Each row of a before or after table is a point. The points were changed in one or more steps. Then noise was added and the rows were shuffled. The steps act on how far a point lies along the listed directions, d1 being the first. What was done? A step turns or swaps two directions, mirrors them in a line or flattens them onto one, adds a multiple of one to another, or multiplies one. Angles are multiples of 10 degrees, from the lower direction toward the higher: turns from -170 to 170, lines from 10 to 170 but not 90. Use the fewest steps. Two steps may share a direction if one is a turn and the other turns, adds or multiplies; they go together, in the order done. Otherwise the lowest direction goes first.
In the rows, zero is written as 128.

Directions:
(1): [162  97]
(2): [97 94]
Before:
[[115 133]
 [158 115]
 [159 142]
 [156 142]
 [142 143]
 [131 138]
 [181 104]
 [138 130]
 [145 156]]
After, 9 rows:
[[128 110]
 [172 195]
 [117 197]
 [125 168]
 [147 142]
 [170 188]
 [162 167]
 [187 183]
 [137 146]]
Steps: multiply d1 by -1; multiply d2 by 2.5

Directions:
(1): [147 132  97  97  92 180]
(2): [ 98 143  94 106 185 144]
Before, 12 rows:
[[119 112 147 131 112  99]
 [111 125 134 146 137 114]
 [112 124 136 140 163 108]
 [107 130 126 115 148 129]
 [ 98 115 142 148 182  95]
 [150 121 165 134 106 101]
 [131 127 165 150 124  87]
 [165 129 136 152  95 119]
 [125 125 163 169 160  84]
 [159 113 138 137  85 132]
 [ 92 159  93  97 214 154]
 [162 131 128 103  94 166]]
After, 12 rows:
[[141 125 159 140 112 105]
 [163 132 122  97  88 180]
 [173 133 121 138  80 147]
 [131 125 161 168 157  88]
 [172 117 125 125  69 156]
 [124 112 142 123 104 111]
 [ 75 153 124 127 248 105]
 [162 122 150 117  89 119]
 [101 129 127 115 155 116]
 [ 92 112 151 158 192  80]
 [109 121 134 149 142 112]
 [110 121 141 148 169  99]]
Steps: add -0.7 times d2 to d1

Directions:
(1): [105 173 107 106 110  73 123 144 136 146  64]
(2): [125  73 116 150  75 128  98  94  91 154  98]
(3): [105 136  64  78 126 171 137 122 120 170 152]
(4): [118 157  99 172 142 168  57 142 147 112 116]
(5): [ 82 169 181 159 120 148 140 102 126 179 136]
(6): [ 67  80 120 139 192 126 145 126 131 124  97]
Before, 13 rows:
[[152  54  81  91 108  78 140 141 121 106  82]
 [ 95 165 113 150 100 206  81 119 119 160 153]
 [ 82 102  94  88  77 118 139 105  87 152  80]
 [142 140 157 171 136 154  88 132 163 105 123]
 [161 202 168 156 135 131 115 137 145 134 169]
 [ 92 105  93  93 120 125 155 102 103 191  80]
 [143 168 177 180 109 122  69 137 135 112 130]
 [ 87  57 129 124 140  58 183 112  92 151  71]
 [189  39 106 107 128  90 153 130 121  84 119]
 [161 175 165 161  86 106 104 145 132 102 138]
 [145 139 128 143 117 134 145 144 117  93 169]
 [122 207 130 155 149 137  76 181 161 126 144]
 [131 168  93 141  92 163 116 118 138 153 136]]
After (13 x 11):
[[176 175 172 139 134 110 144 136 140 124 181]
 [147 101  76 102 119  74 126 136 135 116  71]
 [124  88  54 123 113 122  81 141 134 120  80]
 [182 121 188 154 116 112 118 130 119  97 165]
 [ 80 125  86 139 132 167  92 107 121 184  76]
 [143 143 118 143  90 172 142 104 127 146 165]
 [162  95 176 135 128 132 149 118 143 104 150]
 [138 140 131 116 107 103 163 138 117  98 150]
 [118 116 162 119  91 183 157 101 100 158 187]
 [ 67 106  81 169 155  96  84 132 116 134  38]
 [159 142 170 143 161 157 131 159 140 106 219]
 [ 73 121  89 140  91 166  79 107 102 141  89]
 [174 148 159 153  88 111 111 146 127  87 162]]
Steps: turn d1 and d4 by 100 degrees; multiply d5 by 0.7; turn d3 and d5 by 20 degrees

Directions:
(1): [101 118  87 123 136 103 140  59 143  95 110 125 127 166 187  68 140 152]
(2): [164 130 132  73  56 144  96  84 129 104 155 154 130 166  87 141 154 143]
Before, 13 rows:
[[131 118 117  98 109 111 128  77 131 105 115 134 132 162 146 109 140 131]
 [143 137 184 164 182 156 144 249 117 182 140 105 132  63  63 170  84  73]
 [130 140 134 173 155 131 151 185 119 161 129 105 122  90 129 148 130 117]
 [123 138 140  98 111 138 120 129 129 107 147 138 130 145 110 137 137 151]
 [133 122  89 100  94 127 125  36 146  87 124 146 141 176 143  91 132 152]
 [147 123 146 135 129 137 117 139 123 114 138 110 137 104 108 148  94 110]
 [141 124 148 117  96 135 135 143 121 115 181 141 134 132  78 160 134 124]
 [149 130 124  82  97 128 114  81 132  96 146 140 118 175 136 147 147 166]
 [156 132 172 125 109 172 107 204 108 182 157 131 115  81  63 188 108 109]
 [183 137 146  66  57 156  76 117  95 104 156 148 122 172  62 170 146 126]
 [155 120 146  94  71 161 116 101 139 116 135 150 123 161 108 133 144 141]
 [168 135 146 124 105 152  98 173 123 167 157 136 136 107  47 173 123 112]
 [164 123 140  56  35 139  87  46 141  97 176 152 117 172  89 134 170 133]]
After (13 x 18):
[[124 138 147  99 104 143 119 133 131 109 153 144 130 142 111 143 129 152]
 [139 124 135 113  94 132 131 123 125 104 177 141 137 142  93 145 142 135]
 [163 129 118 103  90 137  99 113 134 137 151 139 139 142  76 138 139 134]
 [144 120 134  99  91 161 110 115 123 140 144 141 114 130 105 135 132 138]
 [140 126 129 115 118 118 128 127 126 131 122 128 134 132 129 144 125 118]
 [142 117 135 128 124 138 116 118 127  98 131 110 140 118 126 131  97 114]
 [157 140 146  95 108 133 111 119 124 112 146 136 115 148 116 175 137 149]
 [157 118 151 100  72 169 114 119 137 128 135 147 128 148 100 145 141 133]
 [148 135 125 120 112 147 123 113 136 126 134 140 143 130 104 137 114 128]
 [127 128 133 131 154 132 144 134 137 125 129 111 132 134 124  95 109 107]
 [179 139 143  68  55 162  75 111  99 103 157 154 121 168  62 174 152 127]
 [129 136 106 163 140 115 156 143 126 141 124 113 122 120 149 115 139 129]
 [175 130 163  70  43 149  89  94 134 119 182 154 112 139  59 173 164 119]]
Steps: flatten d1 and d2 onto the line at 110 degrees

Directions:
(1): [117  93 110 152 164 165 153  94 142 110  88 135  96 162  94 194 198 155
 107 104 147 134 101 157]
(2): [143  81 140 138 154 146 131 183 153 165  85 150 109 109 107 132  85 123
 113  92  73 193 175 134]
Before, 11 rows:
[[143  84 134 119 153 155 135 127 150 118  97 134 107 122 108 154 134 134
  108 109 114 135 138 137]
 [146 147 136 117 102 116 131 164 116 133 146 141 114 131 145  97  99 114
  154 129 118 121 123 123]
 [136 159 144 126 124 122 117 138 122 137 157 117 156 142 128  97 138 118
  154 154 131 104 120 106]
 [130  38  99 163 206 204 163 126 155 139  32 171  70 155  75 243 176 159
   87  56  87 198 134 169]
 [105  63  96 154 210 207 184 100 160 107  59 153  48 186  43 239 249 163
   97  86 176 157  93 190]
 [146 152 150 113  89 102 118 169 120 136 146 127 156  88 173  54  66  98
  147 146 117 123 170 106]
 [145 100 128 110 149 154 127 124 113 132 131 149 124 133 103 143 150 143
  120 128 125 115 130 128]
 [136 134 136 108 126 126 117 177 127 148 145 131 140 107 146 117  82 108
  131 121  83 143 158 116]
 [122 129 134 122 137 122 124 153 135 134  91 129 116 117 113 116  95 143
  122  97  99 163 177 136]
 [124 124 157  99 119 104 105 158 133 144 103 144 147  90 132  97  49 107
  113 145  59 146 171 135]
 [134  99 130 143 149 131 139 138 120 137 141 142 119 123 107 130 114 102
  123 115 111 155 140 132]]
After:
[[147  90 142 117 150 152 137 135 151 125 102 135 108 118 108 146 124 132
  112 110 104 142 147 137]
 [144 158 138 117  98 112 135 157 114 128 149 138 117 136 147 102 103 116
  156 131 124 112 113 127]
 [133 157 146 129 127 126 123 136 120 136 156 120 155 150 128 102 151 121
  152 155 136 100 120 106]
 [146  99 126 110 150 158 126 134 117 136 125 152 124 131 102 144 145 143
  121 130 121 115 133 131]
 [121  39 102 154 221 211 184 139 174 135  39 160  40 167  36 227 211 152
   89  70 141 195 128 183]
 [138 108 137 143 150 126 140 144 116 136 140 136 126 119 113 123 109  93
  123 117 110 149 141 126]
 [142  30 110 159 205 191 151 158 159 161  31 180  80 133  81 218 126 146
   91  51  56 224 163 159]
 [142 164 147 110  80  93 116 150 110 122 156 119 164  96 178  54  83  98
  154 156 137 102 153 106]
 [121 142 154  95 105  96  95 149 124 139 120 134 156  93 143  87  49 108
  119 158  72 133 162 127]
 [133 145 136 102 116 118 110 168 120 145 154 124 146 105 149 110  82  99
  139 129  91 125 154 113]
 [122 137 135 117 130 112 119 157 130 134 101 128 125 113 121 103  89 136
  124 103  94 158 179 134]]
Steps: turn d1 and d2 by 20 degrees

Directions:
(1): [ 98  68 112 158  94 161 107 118  91  91 151  90 107 107 149 122 133 157
 136 183  62 144 118 109  98 104 113  95  34 157 127  93  69  98 189  75
 162 118  79 144 121 104 149  90  72 133  95 158 121 107 151 123 143 147
 107 151 130 133 111  78 114  94 153 129]
(2): [103 114 145  89 129 114 114 137 108 134  67 147  95 188 176 117 171  99
 145  94 153 103 108  98 136 174 134 125 117  76 108  95 116 121 169 108
 165  83 186 145 103 125 141 119 102  77 126  88 146 141 156 138 164  42
 181 164 161 151  78 116  92  87  74 120]
(3): [107 173 104 146 122 108 119 132 167 132 116 135 129 136  41 169 151 122
 110 148 132 162 106 137  30  82 175  97 154 142 124  94 111 125 166 101
 112 165 188 132 152 133 117 110 138 122 174 152 149  82 101  88  69  95
 114 186 203 133  99 141 141  99 124 116]
(4): [ 46 157 119 148 102 118 120  88 157 180 100 139 136 148 137  91 141 144
 128 197 142  97  99 177 124  85 176 150 145  63 137  78 138 107  67 103
 175  96 133 134 159  84 167 141 164 114  87 108 131 127 122 114 154 194
 134 115 128 168 187  91 155 111 123 128]
Before, 9 rows:
[[165  44 133 121 147 154 116 163  75  71 159  92  92 102 159 146 136 127
  151  85  65 139 146  65 105 157  68  75  25 182 133 154  71 124 231 122
  115 142  94 136  85 159 116  97  67 121 118 163 117 110 155 159 125  83
  113 158 132 114  76 128  87  98 142 113]
 [140  41 126 138 111 168 133 121  86  93 169 120 129  79 171  95 117 150
  159 123  86 122 167  98 169 140  55 133  49 176 124 158 116 131 138 154
  135 113  42 142  84 117 144 115  84 160  73 152 107 125 138 140 138 192
  106  76  61 125 143 107  99 155 152 159]
 [102 173 106 166 105 108 132 147 200 163 117 126 160 109  40 138 115 116
  108 175 149 156 113 163  59  71 166 144 168 102 149  99 133 128 131 138
  106 176 136 131 174 114 131 130 154 143 161 148 110  75  85  90  94 156
   89 134 164 135 147 143 150 149 136 110]
 [141 140 134 114 121 130 124 142 159 157 140 149 139 145 122 124 112 149
  137 114 151 126 118 141 135 144 169 149 170 137 132 138 158 136 104 151
  124 125 137 123 134 143 109 151 156 124 144 129 136 150 115 137 123 138
  137 107 122 135 140 147 162 151 123 112]
 [123 199 116 135 136 109 124 134 180 159 111 163 135 146  47 139 143 108
   97 122 170 122 135 177  77 111 175 143 193  95 152 122 130 146  83 125
  106 156 188 111 144 139 108 161 173 130 172 121 143  94  89  97  76 109
  118 138 172 143 134 157 159 139  95 139]
 [167  71 146 130 147 150 121 158  71  71 163 112 116 113 146 163 132 140
  125 113  59 157 159  66 113 161  89 106  73 187 105 150  76 132 200 123
  122 136 116 135 114 151  84  77  75 134 138 161 134 109 155 123 122 100
  118 171 134 113  76 146  99 132 145 121]
 [123  59 125 132  98 188 100 142  47  57 160  90  96 107 151 123 139 143
  120 141  43 155 141  69  93 169  75  78  23 183 112 112  62  79 234  67
  144 116  58 152  86 116 114  67  41 117 120 163 113 122 182 125 134  76
  110 155 122 113  51  98  80  96 154 138]
 [143 192 106 174 130 100 138 116 190 150 161 139 148  71  62 151  95 141
  103 158 115 173 134 181  78  82 162 132 176 159 139 143 147 131  79 160
   79 176 124  98 175 117 123 134 153 153 151 161 119 103  96 107  70 170
   73 115 128  99 157 153 179 172 172 152]
 [110 129 110 125 120 129 116 137 154 121 102 153 110 161 119 138 149 107
  134 136 142 143 100 135  83 109 177 106 115 125 120  82 109  96 156 106
  148 123 174 137 151 106 133 115 114  98 110 125 147  98 140 111 135  85
  162 168 188 166  97 107 107  88 123 124]]
After (9 x 64):
[[ 47 115 154  89  96 148 102 115  82 146  60 145  96 191 212  65 175 112
  129 122 135  80 107 111 153 203 131 140 100  42 105  69 123  73 140  82
  196  35 137 154  98  90 152 106 102  56  89  68 130 165 195 141 205  71
  187 132 117 174  96  83  81  80  80 131]
 [201 180 145 120 166  95 160 142 157 150 129 166 133 101 125 142  95 110
  117  66 153 143 163 144 166 175 122 157 189 136 131 191 178 150  76 207
   64 150 142  98 138 148 110 158 145 134 161 119 115 154 116 145 105  98
  124  94  96  84 127 194 136 196 127 158]
 [205 121 141 115 139 123 152 191 144 115 132 125 150 102 110 141  96  94
  127  68 154 149 157 110 157 171  80 147 145 134 133 180 155 155 149 191
   73 168 108 119 116 160  99 140 111 151 177 121  95 126 110 137 129  91
  118 102 104 102 103 180 101 190 124 112]
 [144 126 120 133 111 138 121 141 158 143 171 127 139 123 113 130 105 156
  128 128 131 147 120 135 117 125 158 136 154 168 138 146 144 140 117 143
  115 142 116 125 137 147 110 141 146 135 135 154 128 139 113 132 106 157
  114 103 119 126 140 138 164 149 143 124]
 [174  72 123 122 133 155 129 150 111  78 146 130 109 123 166 140 119 113
  143 107 108 152 132 107 139 148 107 108  63 174 126 140 102 108 176 126
  124 130 106 132 117 122 121 113  79 120 102 147 127 121 164 140 150  89
  149 136 137 135  84 116  91 120 144 136]
 [ 78 105 160 111 141 127 122 116  92 149 100 146 119 169 225  89 155 133
  136 152 114  81 133 120 187 174 129 163 117  62 110 110 124 123  94 125
  192  65 132 141 136 105 135 116 126  96  75  95 133 155 170 132 205 149
  171 126 102 165 146 106 110 120 110 128]
 [203 107 128 142 148 160 133 157 116  90 188 121 133  84 110 142  95 132
  107  94 112 137 184 136 144 148  84 124 115 174 158 200 120 153 111 159
   77 165  82 103 106 166  83 155 123 173 148 153 108 121 119 138  94 130
   88  90  86  92 133 149 135 179 139 151]
 [ 46 153 120 117 114  87 121 101 166 188  62 190 130 179 116  96 191 104
  142 136 178  91 112 144 102 109 164 151 166  61 117  76 147 128  98 131
  162  94 202 157 125  94 167 131 155  96 103  93 155 106 114 105 121 124
  164 128 165 188 142 119 117 103  76 136]
 [ 59  92 152 111 130 123 110 117 104 167  78 132  91 168 226  73 166 119
  160 129 134  54 110 120 165 154 126 132  81  38 137 108 117 100 119 114
  191  65 130 145 117 104 173 145 130  73  57  89 126 147 159 158 200 136
  166 118 118 179 150  87 108  81 100 116]]
Steps: swap d1 and d2; turn d3 and d4 by -130 degrees

Directions:
(1): [123 171  90 129 136  86 142  82 160 152 169 135 128  96  83 129 175 105
 153 184 159 147  90 115 147 139 106 134 131  81 130  99 117 142 177  31
 181  71 166  84 149 128 146 111  98 134 119 188 131 100 165 123 109 124
 132 137 152 139 138 133 166  97 169 200]
(2): [123 116  95 143 135  91 110 151 126 102 120 207  65 103 140 138 158  87
 137 154 169 100 166 149 152 111 126 142 162 151 192 127 104 106 111  57
 141 138 123 132 126  97  50 102 164 137 149  97  64 111  71 177 174 200
 124 143 133 135  95 126 138 128 112 104]
Before (12 x 64):
[[132 124 149 127 121 124 121 115 140 149 148  86 156 135 104 118 114 146
  138 130 119 145 107 111 120 149 123 119 119 118 103 100 140 140 150 146
  119 122 139 128 120 144 167 122 108 121 115 164 149 142 156  96  99  77
  125 117 141 118 148 121 133 118 150 137]
 [112 124 165 118 120 159 144 119 117 136 124  50 183 159 137 132  81 166
  109 107  96 153 114 110  97 143 120 115 103 112  68 117 141 146 116 203
  115 133 117 134 111 151 184 138  95 121 121 139 182 147 167  72 106  58
  133 107 133 120 145 107  91 123 144 142]
 [141 136 153 116 136 162 142 141 120 130 121  87 145 140 141 134  95 161
  113 106 104 130 126 135 104 126 133 134 131 145  95 126 127 132 125 166
  112 163 120 155 129 150 152 158 145 118 125 121 140 145 145 110 118 106
  129 120 124 126 128 110 116 137 129 129]
 [129 153 175 105 121 144 136 120 122 149 125  37 184 158 120 103 106 171
   99 121  85 166 103  97 109 135 142 103  86 110  82 133 150 160 145 210
  102 120 125 131 124 171 212 151  98 133 102 141 188 148 179  76  92  71
  127 119 129 119 171 126 123 109 143 150]
 [132 118 123 125 124 161 105 147 115 135 118 119 120 132 143 124 105 125
  116 107 117 121 145 127 120 114 142 122 127 145 123 133 127 119 109 160
  104 142  98 146 110 128 114 125 136 126 125  87 114 141 119 142 132 124
  122 115 119 126 129 116 112 141 123  96]
 [122 196  86 125 138  86 157  61 175 166 183 121 144  89  65 116 189 102
  178 180 160 146  50 130 132 141  99 140 119  67 133  88 115 142 215   7
  197  51 183  70 162 141 157 116  79 143 115 213 150 101 190 120  98 110
  121 123 150 150 144 139 180  67 185 239]
 [121 105 145 137 116 140 103 152 124 106 116 146 130 144 152 130 106 148
   95  98 125 107 144 137 129 133 133 135 126 163 149 146 134 115  83 157
  119 150 104 137 121 141 110 126 147 123 132  87 115 111 103 128 153 145
  124 132 127 132 112 124 129 133 114 111]
 [133 120 137 141 130 151 110 154 103 111 113 140 134 141 129 121 100 132
  117 111 133 112 133 123 125 122 128 116 122 136 130 147 122 124 109 148
   97 138 116 153 124 109 102 123 144 139 134 104 108 133 109 129 137 141
  117 126 111 121 107 123 124 146 110  96]
 [141 125 171 126 121 184 159 126 131 152 114  60 201 158 148 122  85 172
  128  79  80 148 102 120 102 150 141 120 117 120  87 141 158 144 129 226
   95 133 115 142 125 147 182 172 112 115 109 143 185 152 166 100  98  72
  124 112 133 107 153 121 101 145 132 134]
 [112 155  92 145 140  86 136 123 137 122 137 190  82 106 103 141 165 102
  139 182 169 141 136 145 154 116 128 127 152 124 188 121  91 112 137  48
  146  98 123 102 122 115  80 102 145 132 157 131 104 115 110 167 161 189
  135 133 137 149 105 120 168 112 126 147]
 [121 107 162 122 129 169 131 117 124 134 111  84 182 150 121 122 117 156
  131  93  95 127 125 123 111 125 133 112 114 141  97 118 133 151 128 195
  114 141 121 132 121 143 169 149 111 126 110 115 146 141 142 113 111  97
  140 116 130 137 143 129  91 142 128 116]
 [128 121 171 124 113 145 134 115 128 133 122  76 158 148 110 132 120 157
  109 124 100 143  98 117 114 134 123 126 115 123  87 135 139 152 124 158
  132 128 128 135 129 129 160 129 110 127 114 129 167 127 163  98 106  90
  128 124 109 128 154 130 118 143 131 137]]
After:
[[122 116 136 135 117 137 107 139 134 116 123 144 131 137 136 133 118 144
  103 108 134 113 133 133 131 133 124 138 130 149 144 141 131 119  96 136
  133 135 117 124 122 146 122 123 139 121 127 103 119 106 111 120 145 144
  124 132 132 133 112 132 143 124 127 130]
 [130 122 163 130 112 140 129 124 131 131 120  89 151 142 109 133 121 147
  111 131 101 139 104 121 118 130 128 130 122 120 100 128 135 149 121 144
  131 131 128 135 126 128 150 123 117 132 118 129 157 125 156 106 112  98
  125 126 108 130 150 128 122 140 128 139]
 [116 148 109 142 137  97 135 130 130 123 122 171  96 122 111 137 151 112
  131 159 157 142 137 149 145 117 135 123 146 126 169 124 101 114 130  89
  129 108 116 114 118 125  92 110 144 130 156 122 122 129 115 163 160 176
  135 128 131 147 105 117 158 124 118 133]
 [131 132 113 120 131 154 108 141 121 142 127 120 124 123 130 123 116 125
  120 121 123 126 139 122 124 120 135 124 124 135 121 129 124 123 122 133
  117 128 105 134 115 127 119 121 127 122 122 102 118 129 124 143 128 120
  117 117 123 129 133 119 120 134 133 112]
 [109 126 153 116 122 145 140 120 120 132 126  72 168 147 134 134  93 157
  115 121 104 146 120 114 106 138 113 116 109 110  88 116 137 138 118 174
  130 132 123 130 117 144 165 132 100 125 123 139 167 138 159  83 115  71
  132 113 142 122 138 107  98 117 145 145]
 [133 131 128 142 135 147 116 143 111 109 119 137 138 138 118 121 108 132
  126 121 134 117 123 118 129 126 120 118 119 127 128 142 117 134 122 128
  104 125 118 140 126 108 109 118 135 136 128 120 114 126 120 127 130 141
  119 131 112 117 109 124 133 144 119 115]
 [134 121 148 129 123 129 122 123 136 144 143  98 148 139 112 122 119 145
  137 126 122 136 121 111 127 144 125 122 119 126 111 101 138 133 140 141
  120 129 134 130 119 138 156 120 121 125 119 155 140 142 144 102 107  88
  125 116 138 117 145 124 129 117 146 131]
 [127 154 160 105 120 127 132 131 121 147 122  60 164 150 119 105 111 162
   99 129  97 161 113 102 117 133 141 110 100 114  97 132 137 153 147 181
  108 119 126 126 124 161 193 142 105 135 105 137 169 139 161  91 104  92
  131 126 131 123 164 128 130 112 135 146]
 [125 159 113 126 131 118 147 101 147 144 148 116 143 114  98 113 151 118
  158 136 139 129  85 138 118 130 118 136 116 106 135 114 121 130 177  78
  152  96 150 101 142 133 135 132 111 145 119 165 140 123 162 125 120 118
  118 119 132 141 137 137 149  92 150 174]
 [118 111 151 128 138 156 127 113 126 136 114  92 179 144 112 121 128 149
  132 105 105 127 127 124 118 121 129 116 119 138 108 113 122 150 134 164
  128 127 127 123 127 136 166 140 111 127 111 116 141 134 139 119 111 106
  138 119 134 138 136 135  94 137 135 127]
 [142 143 140 118 136 152 141 136 128 129 131  95 135 128 136 133 107 148
  123 123 116 131 126 137 114 126 131 131 136 138 104 119 121 128 133 144
  124 156 126 151 132 146 149 149 142 119 127 126 137 139 151 113 117 116
  125 124 125 131 125 115 127 125 139 138]
 [140 133 158 131 122 170 155 125 133 149 120  80 182 146 146 125 106 156
  140  94  98 145 104 124 112 147 143 119 130 117 104 132 148 139 133 182
  106 125 120 135 135 139 169 164 113 115 113 145 164 144 156 110 105  93
  125 118 137 112 150 125 114 141 136 142]]
Steps: multiply d1 by 0.4; multiply d2 by 0.7
